Every row gives one point. Each copy is the shape, with its points in the same order, turned, moved and blurred by noise. Some copies are also mirrored. Which?

Shape:
[[ -3 -22   7]
 [ -2 -32   2]
 [-39  42  43]
 [ 12  17 -12]
 [ -1 -49 -41]
 [-48  19  36]
 [ 32 -19  20]
 [101 -18  -9]
 [-34  -8 -16]]
Copy 1:
[[ -6  -8  -5]
 [ -5 -12 -15]
 [-57 -16  63]
 [ 18   0  35]
 [ 26  12 -33]
 [-59   2  41]
 [ 13 -42   2]
 [ 84 -59  15]
 [-18  29   3]]
Copy 1 is: only turned
Copy 2, 9 rows:
[[ 18 -26  -9]
 [ 28 -30  -9]
 [-55  -9 -42]
 [ -2  13  11]
 [ 67  -8  -3]
 [-31 -20 -51]
 [  4 -39  23]
 [ 22 -22  98]
 [ 22   4 -36]]
Copy 2 is: only turned
Copy 3 (9 x 3):
[[ 20 -15  -4]
 [ 25 -28 -11]
 [-13  44  41]
 [  2  12 -29]
 [  6 -60 -36]
 [-11  16  45]
 [ 50   4 -18]
 [ 73  10 -84]
 [-20 -16   0]]
Copy 3 is: only turned
Copy 4:
[[-35  -3   7]
 [-41   1  15]
 [-14 -23 -70]
 [ 10   4  -1]
 [-41  41  39]
 [-33 -13 -58]
 [-18 -30  25]
 [ 29 -33  85]
 [-32  31 -17]]
Copy 4 is: mirrored

Shape, 7 rows:
[[-41  14 -92]
 [ 15 -11   8]
 [-21   2   4]
 [ 59   0   8]
 [-39 -14  -8]
 [  8  20  12]
 [-11  26 -59]]
Copy 1:
[[-63  93   7]
 [-20 -12   8]
 [  0  21  -2]
 [-25 -38  39]
 [-11  27 -19]
 [  3   8  31]
 [-48  58  36]]
Copy 1 is: mirrored
Copy 2 (7 x 3):
[[104 -11 -13]
 [-16  -5  14]
 [  2   3 -14]
 [-26  -2  65]
 [ 12  -8 -35]
 [ -7  21  12]
 [ 67   7   9]]
Copy 2 is: only turned

Shape (9 x 4):
[[-43  -6 -28  18]
 [ 61  -4   0  22]
 [-17  30  36  -3]
 [ 44  -1  34 -37]
 [ 41  45  23 -39]
 [-45  19  18   4]
 [-37 -28   2  17]
 [ 13 -27  12 -19]
 [ 58   7 -47 -77]]
Copy 1:
[[ 16   7  32  18]
 [ 16  -7 -69  51]
 [ -1  43 -25 -21]
 [-19  -6 -77  -5]
 [-47  32 -71  10]
 [  7  38   8 -17]
 [ 30  -8  14  -6]
 [ -1 -26 -37  -1]
 [-88 -34 -47  44]]
Copy 1 is: only turned
Copy 2:
[[ 17 -19   0 -60]
 [ 13  63  -2   6]
 [ -8 -18  38   3]
 [-39  27  -5  33]
 [-55  35  36  17]
 [  4 -38  30 -22]
 [ 25 -29 -17 -26]
 [-12   7 -26   6]
 [-89  63 -24 -29]]
Copy 2 is: mirrored

Shape:
[[ 21 -19  -3 -44 -12   7]
 [ 12   0  15   7  -8  29]
 [ 16  12 -29  33   8  69]
 [  1  30  65  54  10  46]
 [-33 -43  10  61  14  51]
 [ 19   4  60  22  69  16]
 [ 29  24 -30  -7  11 -11]
 [ 32 -57 -85  16 -19 -26]
 [ 13   7  24  38  61  13]
 [ 38   1 -34   1  26   7]
 [-37  -7 -31   8 -20  28]]
Copy 1 (11 x 6):
[[ 14  40  -4  -6 -12  33]
 [-13   5   1 -41  -2  22]
 [  8  -6 -18 -75  43   4]
 [-62 -48  14 -62  -8  15]
 [  1 -76 -37 -54  16  22]
 [-85 -18 -20 -16  21  37]
 [  2  28  10   5  38 -16]
 [ 90   5  22  18  57  26]
 [-60 -26 -11 -12  42  10]
 [ -1  19   4  -7  54   7]
 [ 36 -19 -24 -26 -15 -15]]
Copy 1 is: mirrored
Copy 2 (11 x 6):
[[-26  11  -9 -31 -15  15]
 [ 26  32  -4 -13 -15  21]
 [ 28  81   8   8  20  42]
 [104  40  -5 -13 -12  13]
 [ 63  19 -12  14   8  96]
 [ 81  -6  -8 -47  39   6]
 [-12  20   5   8  29 -15]
 [-62  -5  39  46  15  59]
 [ 67   9  -2 -12  51  16]
 [-10  26  13  -6  39  11]
 [  1  38 -34  31  -7  53]]
Copy 2 is: mirrored

Shape (13 x 8):
[[ 29 -42  18 -12   4 -35   5 -47]
 [ -2 -12  27 -20  13 -23  -3  39]
 [ 27  26  35 -23  15   3  -8   7]
 [ 39 -10   7 -23  35 -21   8  44]
 [ 51 -31  25 -14  58  -1  -5  18]
 [  6  24 -26  13   0 -18  71  -5]
 [  2   0   3 -13  -8   8  12  43]
 [ -6  -7  -7 -15  24  -2   8   7]
 [ -3  26  16  -3  22 -11   1 -25]
 [  1  10  24 121  -2  -4  -5  33]
 [ 39 -50  21  -8  27   2  -6  -8]
 [ 47  -2 -32 -10  31  -3  -6  25]
 [  0  20 -24   9   3 -13  -5  -7]]
Copy 1, 13 rows:
[[-11 -46 -40  -5  35  34 -13 -15]
 [ -9 -18 -11  53  -1 -11  -6  25]
 [ 24 -34  -3  26   9  -1  27  28]
 [  4 -49  -2  51  26 -32 -22  24]
 [  6 -85 -21  25   7 -24 -23  31]
 [-23  14  28 -22  63 -33   2   4]
 [  8   9  -9  34   1 -39  -1  10]
 [-11 -22  12  11   0 -14 -10   2]
 [ -1 -26  22  -5  13  18  22  19]
 [ -2  39 -16 -32   5   0 -41 115]
 [  0 -61 -42   9   4  -4 -22  10]
 [ 31 -41  13  18  21 -31 -39   8]
 [ 15   6  24  -2  13   7 -13   6]]
Copy 1 is: only turned
Copy 2, 13 rows:
[[-20   0   4  58 -37  -4 -36  16]
 [ 41   5 -24  20  14  36 -25   6]
 [  2  33 -17   2  18   9 -20  26]
 [ 39  53  -3  28  -3  44 -13   2]
 [ -3  65  -2  38   7  49 -26 -19]
 [ 23 -11  50   3 -25  13  38  31]
 [ 37   8 -21 -18 -12  36  -3  -3]
 [ 28   1  18  13  -6  26 -32  -6]
 [  8   6  23   8  21 -13  -8  19]
 [-27 -39 -37  23  44  18  81 -40]
 [-18  27  -1  39 -13  35 -40 -17]
 [ 30  48  16  13 -12   8   6 -27]
 [ 24  -6  13   1  -4 -22  10  -3]]
Copy 2 is: only turned
Copy 3, 13 rows:
[[ 63  22  21  26  -7   3  -4 -17]
 [-13  41  -9  -7   2  -1 -20  15]
 [-14  34  -8  10 -47  -1  12   8]
 [ -8  46 -46   4  -8   7 -21 -14]
 [ 29  53 -49 -11 -12  20  12 -10]
 [-31 -18   4  64  10  32  -1 -36]
 [-27  -2 -22   5   0  -3 -15  11]
 [ -8   8   1  -9  -4  24  -6 -11]
 [-10  24  31  10 -29  19  21 -16]
 [-46  21   3   9  65 -42  88 -18]
 [ 50  29 -27  -5  -5   9  12  -2]
 [ -2  11 -46  -8 -18   4  -7 -48]
 [-22  -4  19   1 -12  -4   2 -38]]
Copy 3 is: mirrored

Shape, 15 rows:
[[  9 -74 -25  11 -37  -5 -27  -5  14]
 [ 28  18  52 -22  36 -46  37  41   8]
 [ 25 -20 -37 -31 -18  -2 -53 -29 -16]
 [  1   0  46   1  16 -30  28  39   3]
 [ -6  -8  -6 -13 -22  12  42   6   4]
 [-12   5 -15 -22   5 -17  12 -59  13]
 [-40 -21 -17 -75  12  -7 -36   2   7]
 [ 12 -22 -33   7   9  33 -12 -26   0]
 [ 41   8  40  17  -3 -31  18  63   2]
 [ 30 -60  48  69 -62 -12 -47  42  54]
 [  3 -44 -44 -48  19  19 -41 -45 -21]
 [ -9  10  51 -33  -7   4  19  -7 -17]
 [  3 -53   4 -31 -18  -2  24 -39  -5]
 [ 26 -88  17  16 -22  21 -75  23  54]
 [ 21   0  -1  74  29 -34 -10  11 -62]]
Copy 1, 15 rows:
[[ -37   -2  -70  -19  -42  -27   38  -21    9]
 [  65   13    7   -9   55  -47    2    6  -11]
 [ -71  -35  -31   -1    0  -22    0  -31    0]
 [  51   31   -3   -6   15  -40    1    4  -18]
 [  15  -15   -7    0  -34  -18   -5   20   21]
 [ -45  -14   -3   20    3  -34    5   46    3]
 [ -21  -47  -66   33   -4  -40  -37    4  -38]
 [ -45  -17  -22   12  -19   26   26    2   -1]
 [  56   38   -5  -30   26  -26    3  -33   12]
 [   0   90  -86  -73  -19  -15   27  -37   24]
 [ -71  -55  -39   21   -9   -4   15  -11  -35]
 [   8    4   15  -24  -10  -30  -32   21  -32]
 [ -27  -31  -19  -26  -39  -40   25   33  -16]
 [ -30   31 -117  -48  -14    6   24  -34  -18]
 [ -11   50   41   26    2  -18   55  -59   -2]]
Copy 1 is: mirrored
Copy 2:
[[-25  29 -29  27 -53 -25 -46   1 -39]
 [ 23  -3  45 -23  19  24 -42 -97   7]
 [ -5  22 -12  14 -16  28 -35  18 -87]
 [  9  -8  28 -18  -7  12 -26 -69  23]
 [ -5   8 -34 -38  -2  12 -39 -21   3]
 [ 47  35 -25  -3  -7  49 -42   8 -16]
 [ 49 -36 -38  -5 -34  21 -13 -18 -69]
 [-17  20 -44  27   7  30 -25   6 -28]
 [-27   2  57 -16  15 -12 -34 -66   7]
 [-48  -4  42  53 -36 -80 -80  -5  14]
 [  3  13 -51  25 -29  56 -20   3 -84]
 [  8 -23   7 -31 -20  56 -50 -23   4]
 [  0  29 -40 -10 -49  41 -63 -20 -18]
 [-32 -24 -10  81 -41 -50 -74 -13 -44]
 [-41  50  49  21  -7  26  36 -19   9]]
Copy 2 is: mirrored

Shape (17 x 11):
[[ -9   6  50 -43   8   8  41  61   4 -14 -14]
 [ 17 -32  48  17   1   0 -13 -13 -49 -20 -23]
 [-52  47   2 -19   5   4 -38   2  -3  18 -52]
 [ 23  32  54 -56 -47 -39  11 -15 -38  39  52]
 [ 15  10  -6   5 -16  36 -20  11 -30  39  46]
 [ 49  20  19  -1  23 -21   8 -16  31 -53  36]
 [-10  55  33  53 -34  45 -33  -4 -33  -5  44]
 [ 10  23  31   3 -25  -3  30  -5  16 -25  10]
 [ 33  -8  40  13  46  35  48 -14  34 -46   5]
 [-42   1  44  -2  26 -10 -59  14  22  -7  23]
 [-38  28 -46 -33 -37  -3  44  45 -72  24 -50]
 [  7  -5 -15 -46  35   4 -66 -10 -56 -63  52]
 [ 42   5 -20  46  18  -1  19  62  -7  34  46]
 [-50  21  35 -31 -61  -8  38  47 -45 -57 -56]
 [ 38 -33  15   9 -11  42   2  50  -4  -9 -18]
 [-24 -47  17  19 -17   2  18  11   0  33  -7]
 [ 49 -28 -41 -46  16  -8  21 -25  18  -3 -13]]
Copy 1:
[[-64  12  -8  -9 -14  38 -11   0 -46  77   7]
 [-23 -12  15  29 -30 -29  57 -18 -50  23   5]
 [-28   9   0 -46  11 -34 -34 -45 -27 -13   0]
 [-30   5  16  44   5  10 -10  17  -3  18 117]
 [-42  -5  33  27 -39   5  -9  43   1 -33  14]
 [-17   9  19  48  44 -23  17  55   0  67 -14]
 [-93  -1  66  18   0 -31  25  13  23 -33   7]
 [-34   4  35  18  34  22  17  10   0  42   8]
 [-24   8  55  42  13   9  11  26 -34  80 -57]
 [-47 -20  13 -21 -22 -65 -19   1  15  50   1]
 [-47 -14 -55 -14  13  67 -15 -35 -68 -48  15]
 [-48 -43 -15  28  10 -86   1  73 -59   6   8]
 [-46  15 -17  62 -46  33  -2  46  33  -2 -34]
 [-89 -17 -25 -40  36  40  50 -46 -60  31  28]
 [-33  16  11  -2 -49  28  46  33 -40  23 -31]
 [-13 -43  15  -1 -48  30  16 -25  -5  18  -4]
 [ 52 -11  -8  15  14  19  -2  52 -48  28 -14]]
Copy 1 is: only turned
Copy 2 (17 x 11):
[[ 51   2  -1 -23   1  -5  15 -13 -43 -63 -62]
 [  6  -1   3  57  -7 -33  16 -34 -43  -6  12]
 [ 34  42 -44   8 -11  56  46  -6   9   1 -15]
 [ 61  16 -28 -13 -39 -53 -16  17  23 -78  55]
 [ 50 -27  -5  41   7   7 -39  -4  33 -17  16]
 [-58 -13  25 -27  -1 -33  -2   0  28 -35 -17]
 [ 14 -58 -42  33 -32  26 -21 -69  41 -23  24]
 [ 13 -29   7 -33 -14 -25  25 -23   2 -38   0]
 [-12 -22  62 -11  25 -30  17 -57   9 -41 -46]
 [-20  22 -55  13  39  29 -23 -22 -15 -35  -9]
 [113   9  -4   0 -73  34   8  15 -27  34 -23]
 [-24   5 -64  30   3 -58 -56  12  24  32 -43]
 [ 16 -32  57  15 -20  39 -72   9  -3 -37   4]
 [ 73 -24 -38 -33 -54  -7  47 -15 -72  -5 -46]
 [ 41 -53  25  47  10   2   3   2 -22 -26 -36]
 [ 62  -3  19  10  28  10   3 -15 -46  -7  24]
 [ 23   2  47  -7  28 -35  20  55  25  20 -20]]
Copy 2 is: mirrored

Shape (16 x 12):
[[-14  20 -46  33  11 -24   0   9 -18 -26 -19 -32]
 [-49  27 -34 -48  -2  62  57 -42  21 -20  24   9]
 [ 37  57 -10   3   7 -29 -24 -31 -16 -21 -51 -25]
 [-18 -29  29  57 -74  13  47 -42  19  23  39  50]
 [ 32   2  24  25 -47 -40 -25   6   4  36  34  -4]
 [-27  51 -13 -17  38 -39  43 -24 -39 -10 -37  -3]
 [ 15  34 -20  10  19 -17   8 -41 -15 -24 -39 -35]
 [ 11  38 -31 -12   8 -15 -23 -35 -62 -57  -9 -22]
 [ 21  34 -12  11 -41 -17 -41  11 -49 -21 -47  27]
 [-64 -26 -15 -26  34  52  27 -49  36   4   0  27]
 [  7   2  14 -14  -8  31   6  16 -17  28  41   5]
 [ -7 -23  -1   2 -74 -69 -21 -22  14  45  29  -6]
 [  9 -24  -8 -36 -26  26  17  -5 -38  16 -15 -41]
 [ 16 -58 -23  28 -41 -21  47 -47  36  32  52  81]
 [-40 -10  32 -41  37  21  23 -20 -21 -39   6 -25]
 [-18 -22 -12  30 -34 -15  -8 -58 -13  75  45  10]]
Copy 1, 16 rows:
[[ 28   3 -37 -15  -6  51 -25  36   0 -10 -36  44]
 [-28 -25  14  42 -41  40 -27  59 -44 -15  36 -53]
 [ 37  36 -18 -18 -62   3 -46  24  38 -26 -13  42]
 [-51  11  11   5  25 -14  33  21   7  81  -5 -50]
 [ 13  26 -18 -53   0 -16  -7 -44 -12  63  -6   7]
 [ 37 -28   8 -40 -33   6 -50  66   6 -40 -29  -3]
 [ 37  10  -9  -6 -42  30 -39  46  40 -15 -12  36]
 [ 50  32 -25  -4 -23  11 -69  59  -7 -21  12  56]
 [  3  49 -25  -6  -3 -30 -46  -5  -3 -23 -39  57]
 [-31 -70  37  30 -23  33  19  43  -6  -6  50 -14]
 [ 13 -20 -31   0   3   2 -36 -24 -38  24  20 -23]
 [-18  11  13 -70 -28   2  -3 -13 -30  81 -22  26]
 [  7 -27  -4  23 -10  23 -83 -13  -9  39   3  22]
 [ -1  -2  41  11  -3 -27  64  18 -36  95 -16 -22]
 [  9 -29  32 -13  22  34 -69  28   7 -23  54 -16]
 [-25 -37 -21 -26 -27 -24  13  22 -12  90   6  17]]
Copy 1 is: only turned
Copy 2:
[[ -9  -4  43  30 -19  26  -5  32 -14  35 -20 -31]
 [ -6  44 -30  55 -12  13 -22 -44  45  19  39  41]
 [ 31 -51  23  27   7  59 -15  41  31  11 -23 -39]
 [-19   3 -16   7  -7 -83  68  -8  88  61  -9   6]
 [ 31 -17 -18   0  19 -47  59  71  28  16 -28 -27]
 [-24   4  -6  25  -3  53 -33  -9  24  15 -14 -70]
 [ 17 -29  28  28   8  56  -9  10  27  35  -6 -27]
 [ 14 -30  36  45  11  18 -63  36  22  18  20 -44]
 [  1 -50  42  14 -39  -9  -9  56  47 -26  -7 -46]
 [-30  38  -8  -4  21   9 -12 -54  44  12   2  56]
 [ 39  25 -15   9   6 -44  20   0  17 -10   9  -9]
 [-22   8 -20  -4  36 -32  63  97  49  32  -5 -19]
 [ 26  17  29   3  10   7  35   6  21  -6  59 -28]
 [-22   1 -58 -55 -19 -69  34  16  70  86   4  23]
 [-14  -5   1  37  53   6 -12 -47   0  -9  31 -15]
 [  9  54   2 -27  36 -40  33  44  73  52 -21 -15]]
Copy 2 is: only turned
Copy 3:
[[  17  -20  -47  -17  -16   33   19  -13    8   20   33   27]
 [  80  -58   -9    1  -15   28   51   89   18   32  -39  -17]
 [  29   -3   -8    9  -14   27  -10   -5  -52   27   32   55]
 [   7  -63  -35   61    7   23  -34   49   19   -5   10 -105]
 [   5   -7   19   14    7    8  -36  -17   -4  -27   18  -43]
 [  81  -14  -48   21  -47   64   24   23  -16   -1   28   53]
 [  29   -4  -33   10  -24   38    5    0  -34   32    3   43]
 [  60   19  -26   -3   34   48   33   -4  -19   34   23   51]
 [  35    2  -31    0   43  -11  -20   13  -22   -8   73   29]
 [  30  -47  -25   53  -36    2   87   75    8   11  -35  -21]
 [  33  -35    4    3   16    2   -9    9   19  -40  -35  -15]
 [  11    3    6    7  -16    7   -4  -25  -27  -18   46  -92]
 [  51   -1  -57  -23   -5  -11    6   17  -30  -18  -37   -8]
 [  44  -44  -15   92  -18  -22  -12   -1   47   23   11 -103]
 [  42   19  -32   23   -9   58   50   48    8   -8  -53   13]
 [  32  -64  -16   36    1   14   27  -25  -35  -24    9  -85]]
Copy 3 is: mirrored
Copy 4, 16 rows:
[[ 42 -18  30 -16  14  16 -26  32  -9 -17  43 -34]
 [  8  29 -20  52   5 -50 -48 -19  61 -60  28   3]
 [ 31 -74  23 -26 -24   2  20  -7   8 -20  50 -45]
 [-31   0  14  36  94  48 -10 -63  21 -39  -8  37]
 [ 17 -27  24 -28  35  28  20 -46 -15  25 -31  14]
 [ 46 -55  29 -28  14 -34 -14  37  36 -69  44   1]
 [ 27 -47  13 -18   4 -11   7   6   4 -35  69 -34]
 [ 52 -62  -7 -19 -22   6 -31   9  25   0  77 -10]
 [ 40 -88  47  19 -19  50  -5   2  19   7  21  -7]
 [-21  35 -36  51  18 -23   8  30  50 -67  21  15]
 [ 27  11  21  11  24 -14  10 -21  47  27  -5  28]
 [  7 -42  -9 -10  43  18  -4 -30 -57  -5 -47  32]
 [ 18 -24  27  40  13 -46   2  -3  -6  24  44  28]
 [ 28  23 -23  36  68  58  28 -62  -8 -70 -14  64]
 [-20   7   4 -17  -5 -38 -16  28  50 -15  60  37]
 [ 20 -28 -42  15  95  10  18 -20  -2  -1 -23  16]]
Copy 4 is: mirrored
